Every row gives one point. The points of each table are mixes of a few directions, plus a little noise. Count the directions of each table, and those that both share. Where both have some left over, give the other angles between the two spaces (their principal angles), to ten degrees, smallest first.

First (7 x 3)
[[+0.68, -0.11, +0.21],
[+0.20, +0.04, +0.54],
[-0.56, +0.15, +0.28],
[+0.60, -0.17, -0.30],
[-0.19, +0.01, -0.19],
[-0.34, +0.04, -0.18],
[-0.39, +0.03, -0.36]]
Second (7 x 3)
[[+0.19, -0.02, +0.11],
[+0.01, -0.02, -0.15],
[+0.39, -0.09, -0.09],
[+0.86, -0.16, +0.09],
[-0.07, +0.04, +0.20],
[-0.58, +0.15, +0.20],
[-0.81, +0.11, -0.35]]
Directions: first 2, second 2, shared 2

First (5 x 4)
[[-0.01, -0.09, +0.03, -0.49],
[+0.00, +0.20, -0.06, +1.15],
[+0.00, +0.04, -0.01, +0.17],
[-0.01, -0.12, +0.04, -0.67],
[+0.00, -0.03, +0.01, -0.15]]
Second (8 x 4)
[[+0.00, +0.01, +0.00, +0.00],
[+0.03, -0.08, -0.01, +0.09],
[+0.11, -0.29, -0.04, +0.36],
[-0.03, +0.06, +0.01, -0.08],
[+0.17, -0.46, -0.06, +0.57],
[+0.17, -0.45, -0.07, +0.56],
[-0.27, +0.73, +0.11, -0.90],
[-0.18, +0.48, +0.07, -0.59]]
Directions: first 1, second 1, shared 0; angles 50

First (10 x 8)
[[+0.25, -0.03, +0.10, -0.48, +0.05, -0.12, -0.05, -0.12],
[+0.08, -0.03, -0.16, -0.22, -0.10, -0.16, +0.19, +0.11],
[+0.18, -1.05, -0.17, +0.44, +0.94, +0.83, -0.36, +0.48],
[-0.56, +0.40, -0.49, +0.72, -0.65, -0.25, +0.59, +0.36],
[+0.02, +0.15, -0.01, -0.18, -0.18, -0.20, +0.10, -0.05],
[+0.00, -0.07, +0.01, +0.06, +0.08, +0.08, -0.05, +0.02],
[+0.22, -0.04, +0.16, -0.40, +0.10, -0.05, -0.14, -0.16],
[+0.14, +0.07, -0.02, -0.41, -0.12, -0.23, +0.10, -0.05],
[-0.48, +0.53, +0.39, +0.80, -0.14, +0.20, -0.28, -0.38],
[+0.14, +0.08, +0.18, -0.34, +0.01, -0.10, -0.11, -0.21]]
Second (7 x 8)
[[+0.49, -0.46, -0.24, -0.84, +0.17, -0.18, +0.17, +0.23],
[+0.43, -0.39, -0.22, -0.72, +0.15, -0.16, +0.14, +0.20],
[-0.51, +0.48, +0.25, +0.87, -0.18, +0.19, -0.17, -0.25],
[-0.44, +0.40, +0.21, +0.73, -0.15, +0.15, -0.15, -0.21],
[+0.12, -0.11, -0.06, -0.22, +0.06, -0.04, +0.04, +0.05],
[-0.33, +0.33, +0.17, +0.60, -0.12, +0.14, -0.11, -0.18],
[+0.24, -0.21, -0.11, -0.42, +0.09, -0.10, +0.07, +0.10]]
Directions: first 3, second 1, shared 1

First (7 x 9)
[[+0.11, +0.08, -0.02, -0.15, +0.16, -0.07, -0.07, +0.08, -0.02],
[+0.07, +0.07, -0.02, -0.12, +0.13, -0.05, -0.05, +0.07, -0.02],
[+0.18, +0.18, -0.05, -0.29, +0.31, -0.13, -0.13, +0.16, -0.03],
[+0.18, +0.16, -0.05, -0.27, +0.30, -0.13, -0.13, +0.15, -0.03],
[+0.31, +0.30, -0.09, -0.51, +0.53, -0.22, -0.23, +0.26, -0.05],
[-0.10, -0.10, +0.04, +0.16, -0.17, +0.07, +0.08, -0.08, +0.02],
[-0.73, -0.69, +0.21, +1.20, -1.24, +0.51, +0.55, -0.62, +0.13]]
Second (9 x 9)
[[-0.08, -0.38, +0.44, +0.29, -0.27, +0.17, +0.36, -0.59, -0.23],
[+0.11, -0.05, -0.06, -0.08, -0.12, -0.19, -0.34, +0.41, +0.11],
[+0.02, -0.28, +0.25, +0.14, -0.26, -0.02, +0.01, -0.14, -0.09],
[-0.16, +0.57, -0.38, -0.17, +0.61, +0.27, +0.37, -0.23, +0.02],
[+0.10, +0.14, -0.25, -0.18, +0.07, -0.18, -0.37, +0.52, +0.18],
[-0.11, +0.76, -0.60, -0.30, +0.73, +0.18, +0.19, +0.06, +0.14],
[+0.13, -0.84, +0.67, +0.34, -0.83, -0.21, -0.23, -0.06, -0.15],
[-0.11, +0.53, -0.40, -0.20, +0.53, +0.16, +0.20, -0.03, +0.08],
[+0.09, -0.45, +0.33, +0.16, -0.46, -0.15, -0.19, +0.06, -0.04]]
Directions: first 1, second 2, shared 0; angles 40

First (8 x 11)
[[-0.01, +0.00, +0.01, +0.01, +0.01, -0.01, +0.02, +0.01, +0.03, +0.04, +0.01],
[+0.03, +0.01, -0.01, -0.02, -0.03, +0.03, -0.03, -0.02, -0.06, -0.07, -0.01],
[-0.06, -0.01, +0.02, +0.05, +0.06, -0.06, +0.06, +0.05, +0.11, +0.14, +0.02],
[+0.09, +0.02, -0.04, -0.07, -0.09, +0.08, -0.09, -0.07, -0.17, -0.21, -0.03],
[+0.33, +0.08, -0.14, -0.26, -0.33, +0.32, -0.34, -0.27, -0.65, -0.79, -0.13],
[+0.32, +0.07, -0.13, -0.25, -0.32, +0.31, -0.33, -0.26, -0.63, -0.76, -0.12],
[-0.62, -0.14, +0.26, +0.49, +0.61, -0.59, +0.64, +0.50, +1.23, +1.48, +0.24],
[-0.07, -0.02, +0.03, +0.06, +0.07, -0.07, +0.07, +0.06, +0.14, +0.17, +0.03]]
Second (9 x 11)
[[-0.09, -0.42, -0.15, -0.56, +0.54, +0.45, -0.35, +0.26, +0.32, -0.04, -0.48],
[+0.18, +0.20, -0.19, -0.30, -0.01, -0.03, -0.21, -0.01, +0.16, +0.06, -0.14],
[-0.46, +0.12, +0.72, +0.34, +0.15, -0.35, +0.10, -0.27, +0.10, -0.24, +0.56],
[+1.21, -1.19, -0.14, +0.66, -0.01, +0.87, +0.12, +0.45, +0.27, +0.25, -0.36],
[-0.27, +0.44, +0.31, +0.09, -0.12, -0.43, +0.03, -0.27, -0.01, -0.08, +0.39],
[-0.30, +0.38, +0.05, +0.04, -0.19, -0.36, +0.11, -0.19, -0.25, -0.04, +0.22],
[+0.27, -0.06, -0.23, -0.16, -0.03, +0.13, -0.10, +0.09, +0.09, +0.09, -0.21],
[-0.28, -0.01, -0.26, -0.05, -0.06, +0.06, +0.19, +0.11, -0.40, -0.02, -0.16],
[-0.24, +0.51, -0.06, -0.02, -0.29, -0.40, +0.12, -0.19, -0.29, -0.01, +0.18]]
Directions: first 1, second 4, shared 0; angles 70

First (9 x 14)
[[-0.04, -0.18, +0.03, +0.09, -0.03, +0.11, +0.20, +0.02, -0.07, +0.06, -0.25, -0.01, +0.08, -0.11],
[-0.10, -0.42, +0.07, +0.20, -0.07, +0.25, +0.47, +0.05, -0.15, +0.13, -0.58, -0.02, +0.18, -0.26],
[+0.06, +0.24, -0.04, -0.11, +0.04, -0.14, -0.27, -0.03, +0.09, -0.08, +0.33, +0.01, -0.10, +0.15],
[+0.02, +0.10, -0.02, -0.05, +0.02, -0.06, -0.11, -0.01, +0.04, -0.03, +0.14, +0.00, -0.04, +0.06],
[+0.16, +0.67, -0.12, -0.32, +0.12, -0.39, -0.74, -0.09, +0.24, -0.21, +0.92, +0.03, -0.29, +0.41],
[-0.14, -0.59, +0.10, +0.28, -0.10, +0.35, +0.65, +0.08, -0.21, +0.19, -0.81, -0.02, +0.26, -0.36],
[-0.18, -0.74, +0.13, +0.35, -0.13, +0.43, +0.82, +0.09, -0.27, +0.24, -1.02, -0.03, +0.32, -0.46],
[+0.21, +0.88, -0.15, -0.42, +0.15, -0.52, -0.97, -0.11, +0.32, -0.28, +1.21, +0.04, -0.38, +0.54],
[+0.01, +0.05, -0.01, -0.02, +0.01, -0.03, -0.05, -0.01, +0.02, -0.01, +0.06, +0.00, -0.02, +0.03]]
Second (11 x 14)
[[+0.01, +0.15, -0.01, -0.01, +0.19, +0.55, +0.12, +0.07, +0.00, +0.06, +0.18, -0.54, -0.21, +0.29],
[-0.03, -0.52, +0.08, +0.14, -0.28, -0.89, -0.40, -0.07, +0.17, -0.22, -0.22, +1.37, +0.27, -0.47],
[-0.02, +0.16, +0.03, -0.02, +0.17, +0.55, +0.11, +0.11, -0.01, +0.09, +0.18, -0.61, -0.20, +0.30],
[+0.22, -0.24, -0.30, +0.13, +0.17, -0.08, +0.01, -0.30, +0.11, -0.33, +0.00, +0.77, -0.11, -0.14],
[-0.15, -0.04, +0.24, +0.03, -0.01, +0.32, -0.17, +0.28, +0.08, +0.13, +0.13, -0.30, -0.10, +0.21],
[+0.00, +0.29, -0.06, -0.14, -0.06, -0.12, +0.23, -0.06, -0.18, +0.15, -0.10, -0.45, +0.13, -0.04],
[+0.15, -0.50, -0.17, +0.18, -0.03, -0.55, -0.23, -0.25, +0.19, -0.38, -0.11, +1.38, +0.07, -0.37],
[-0.22, +0.04, +0.34, -0.01, -0.03, +0.39, -0.17, +0.38, +0.05, +0.23, +0.15, -0.55, -0.08, +0.28],
[-0.11, -0.07, +0.19, +0.06, +0.05, +0.36, -0.16, +0.22, +0.10, +0.06, +0.15, -0.19, -0.14, +0.21],
[-0.06, -0.06, +0.12, +0.06, +0.09, +0.36, -0.11, +0.15, +0.10, +0.01, +0.14, -0.14, -0.16, +0.20],
[+0.17, +0.77, -0.45, -0.42, -0.22, -0.88, +0.77, -0.49, -0.60, +0.24, -0.50, -0.71, +0.54, -0.47]]
Directions: first 1, second 3, shared 0; angles 80

First (9 x 18)
[[+0.01, +0.00, -0.01, +0.00, +0.00, +0.00, -0.01, +0.00, +0.02, +0.01, +0.00, +0.00, +0.00, +0.00, -0.01, +0.00, +0.00, +0.01],
[+0.18, -0.04, -0.07, +0.26, +0.35, +0.44, +0.37, -0.22, -0.38, +0.13, +0.17, -0.46, +0.23, +0.18, +0.08, -0.16, +0.28, -0.27],
[+0.34, -0.07, -0.12, +0.49, +0.65, +0.83, +0.70, -0.41, -0.71, +0.29, +0.31, -0.83, +0.42, +0.33, +0.13, -0.30, +0.50, -0.50],
[+0.27, -0.05, -0.09, +0.39, +0.51, +0.62, +0.55, -0.33, -0.53, +0.22, +0.25, -0.64, +0.31, +0.26, +0.11, -0.22, +0.38, -0.38],
[-0.29, +0.05, +0.09, -0.42, -0.54, -0.69, -0.60, +0.36, +0.58, -0.24, -0.25, +0.70, -0.34, -0.29, -0.12, +0.26, -0.43, +0.42],
[-0.09, +0.03, +0.03, -0.11, -0.15, -0.19, -0.17, +0.09, +0.17, -0.06, -0.08, +0.20, -0.09, -0.07, -0.04, +0.08, -0.12, +0.13],
[-0.38, +0.08, +0.13, -0.54, -0.71, -0.90, -0.78, +0.45, +0.76, -0.33, -0.31, +0.90, -0.45, -0.36, -0.15, +0.34, -0.54, +0.54],
[-0.09, +0.02, +0.03, -0.14, -0.18, -0.23, -0.21, +0.12, +0.20, -0.07, -0.09, +0.21, -0.12, -0.08, -0.05, +0.07, -0.14, +0.14],
[+0.05, +0.00, -0.03, +0.08, +0.10, +0.13, +0.12, -0.07, -0.11, +0.04, +0.04, -0.14, +0.06, +0.06, +0.02, -0.05, +0.08, -0.09]]
Second (10 x 18)
[[+0.36, -0.28, -0.07, +0.13, +0.23, +0.38, +0.18, -0.22, -0.20, +0.24, +0.27, -0.21, +0.26, -0.08, -0.04, -0.30, -0.09, -0.11],
[-0.29, +0.71, +0.68, -0.29, -0.12, -0.29, -0.48, -0.28, +0.31, -0.58, -0.12, +0.35, -0.23, +0.12, +0.10, +0.30, -0.39, +0.36],
[+0.14, +0.31, +0.32, +0.19, +0.41, +0.46, +0.22, -0.50, -0.33, -0.11, +0.19, -0.39, +0.20, +0.27, +0.15, -0.09, +0.07, -0.14],
[-0.09, -0.57, -0.79, +0.21, -0.14, -0.11, +0.37, +0.65, -0.13, +0.46, -0.19, -0.17, -0.05, -0.06, -0.08, +0.00, +0.60, -0.31],
[-0.13, -0.37, -0.28, -0.31, -0.53, -0.58, -0.39, +0.53, +0.48, +0.09, -0.19, +0.58, -0.23, -0.39, -0.20, +0.07, -0.28, +0.26],
[+0.36, -0.52, -0.21, -0.02, -0.02, +0.14, +0.00, +0.01, +0.02, +0.33, +0.22, +0.07, +0.19, -0.31, -0.16, -0.32, -0.27, +0.01],
[-0.18, +0.33, +0.41, -0.31, -0.26, -0.37, -0.49, -0.06, +0.38, -0.36, -0.10, +0.46, -0.21, -0.09, -0.02, +0.19, -0.44, +0.36],
[-0.24, +0.95, +0.78, -0.01, +0.28, +0.14, -0.09, -0.59, -0.11, -0.62, -0.02, -0.16, -0.07, +0.46, +0.26, +0.27, -0.02, +0.08],
[+0.48, -0.62, -0.39, +0.23, +0.23, +0.46, +0.36, -0.06, -0.29, +0.51, +0.30, -0.31, +0.35, -0.17, -0.10, -0.43, +0.05, -0.24],
[-0.42, +0.04, -0.43, +0.19, -0.09, -0.21, +0.31, +0.51, -0.13, +0.05, -0.36, -0.22, -0.22, +0.26, +0.09, +0.31, +0.75, -0.27]]
Directions: first 1, second 3, shared 1

First (11 x 24)
[[+0.24, -0.16, +0.30, +1.01, +0.14, -0.15, -0.43, -0.28, -0.79, +0.08, +0.03, +0.43, +0.67, +0.11, +0.46, +0.04, +0.52, -0.21, -0.02, +0.22, -1.24, -0.22, -1.17, +0.37],
[-0.04, +0.02, -0.05, -0.18, -0.02, +0.04, +0.07, +0.05, +0.15, -0.03, +0.00, -0.09, -0.15, -0.02, -0.11, -0.01, -0.12, +0.06, +0.01, -0.07, +0.23, +0.04, +0.23, -0.07],
[-0.20, +0.14, -0.25, -0.82, -0.12, +0.13, +0.38, +0.23, +0.65, -0.07, -0.03, -0.33, -0.56, -0.09, -0.37, -0.05, -0.44, +0.15, +0.03, -0.14, +1.01, +0.17, +0.95, -0.30],
[-0.05, +0.01, -0.04, -0.16, -0.03, +0.02, +0.09, +0.02, +0.11, -0.02, +0.00, -0.07, -0.06, +0.00, -0.07, -0.01, -0.06, +0.03, +0.01, -0.04, +0.16, +0.05, +0.17, -0.06],
[-0.10, +0.07, -0.16, -0.50, -0.08, +0.07, +0.20, +0.12, +0.39, -0.04, -0.04, -0.22, -0.36, -0.03, -0.21, +0.00, -0.24, +0.10, +0.03, -0.10, +0.57, +0.11, +0.59, -0.17],
[+0.08, -0.06, +0.11, +0.32, +0.03, -0.05, -0.16, -0.10, -0.29, +0.04, +0.01, +0.13, +0.23, +0.03, +0.15, +0.02, +0.20, -0.08, +0.00, +0.08, -0.43, -0.06, -0.41, +0.13],
[+0.19, -0.11, +0.20, +0.73, +0.09, -0.10, -0.33, -0.18, -0.58, +0.05, +0.04, +0.30, +0.50, +0.06, +0.33, +0.03, +0.39, -0.13, -0.02, +0.13, -0.84, -0.13, -0.80, +0.24],
[-0.17, +0.13, -0.21, -0.74, -0.09, +0.10, +0.31, +0.19, +0.53, -0.04, -0.03, -0.28, -0.47, -0.07, -0.32, -0.03, -0.37, +0.13, +0.02, -0.14, +0.83, +0.15, +0.82, -0.25],
[-0.17, +0.09, -0.21, -0.69, -0.08, +0.12, +0.29, +0.19, +0.54, -0.06, -0.01, -0.30, -0.49, -0.04, -0.30, -0.03, -0.35, +0.13, +0.04, -0.14, +0.84, +0.13, +0.81, -0.25],
[+0.22, -0.16, +0.29, +0.94, +0.09, -0.12, -0.42, -0.24, -0.75, +0.07, +0.04, +0.40, +0.65, +0.11, +0.41, +0.04, +0.49, -0.18, -0.04, +0.19, -1.13, -0.23, -1.08, +0.33],
[+0.03, +0.01, -0.03, +0.05, -0.01, -0.01, -0.01, -0.02, -0.02, +0.03, -0.03, +0.02, +0.02, +0.01, +0.01, +0.00, +0.03, +0.00, +0.00, +0.00, -0.06, -0.02, -0.02, +0.01]]
Second (10 x 24)
[[-0.49, +0.26, +0.12, +0.08, +0.00, -0.43, -0.02, +0.31, +0.28, +0.99, -1.00, +0.57, -0.42, +0.19, -0.04, -0.24, -0.16, -0.05, -0.31, +0.22, -0.09, +0.50, +0.27, +0.49],
[+0.39, +0.35, -0.12, -0.36, +0.10, +0.27, +0.09, -0.26, -0.09, +0.13, +0.07, -0.36, -0.56, -0.12, +0.13, +0.10, -0.19, +0.29, -0.11, +0.02, -0.04, +0.00, +0.33, -0.31],
[-0.41, -0.49, +0.00, +0.10, +0.07, -0.29, +0.20, +0.11, +0.46, -0.46, +0.09, +0.34, +0.52, +0.19, -0.41, -0.10, -0.14, -0.36, +0.17, -0.04, +0.63, +0.01, -0.20, +0.29],
[+0.13, +0.00, -0.23, -0.04, +0.11, +0.14, +0.24, +0.01, +0.40, -0.26, +0.57, -0.13, -0.23, +0.11, -0.07, +0.05, -0.77, -0.16, -0.19, -0.03, +0.40, +0.25, +0.12, +0.03],
[+0.10, -0.34, -0.06, +0.37, -0.11, +0.08, -0.04, +0.14, +0.02, -0.59, +0.81, -0.14, +0.48, +0.04, +0.08, +0.05, -0.20, -0.27, +0.06, -0.15, +0.06, -0.05, -0.39, +0.07],
[-0.47, -0.19, +0.20, -0.34, +0.14, -0.34, +0.07, -0.15, +0.13, +0.12, -0.96, +0.48, +0.25, +0.03, -0.44, -0.13, +0.71, +0.06, +0.29, +0.09, +0.38, -0.22, +0.12, +0.04],
[+0.76, +0.65, -0.07, +0.00, -0.14, +0.52, -0.28, -0.11, -0.72, +0.41, +0.28, -0.68, -0.61, -0.30, +0.69, +0.19, +0.04, +0.47, -0.24, +0.00, -0.94, -0.05, +0.13, -0.44],
[-0.35, -0.12, +0.19, +0.27, -0.12, -0.33, -0.17, +0.25, -0.08, +0.29, -0.49, +0.36, +0.29, +0.07, +0.01, -0.13, +0.37, -0.10, +0.03, +0.05, -0.19, +0.05, -0.19, +0.30],
[+0.60, +0.27, -0.15, -0.62, +0.18, +0.49, +0.12, -0.55, -0.24, -0.27, +0.25, -0.57, -0.42, -0.27, +0.02, +0.20, +0.08, +0.42, +0.12, -0.03, +0.09, -0.35, +0.32, -0.66],
[-0.17, -0.41, +0.11, +0.51, -0.20, -0.15, -0.23, +0.28, -0.15, -0.35, +0.35, +0.12, +0.74, +0.05, +0.07, +0.01, +0.30, -0.29, +0.18, -0.11, -0.21, -0.13, -0.53, +0.22]]
Directions: first 1, second 4, shared 0; angles 30
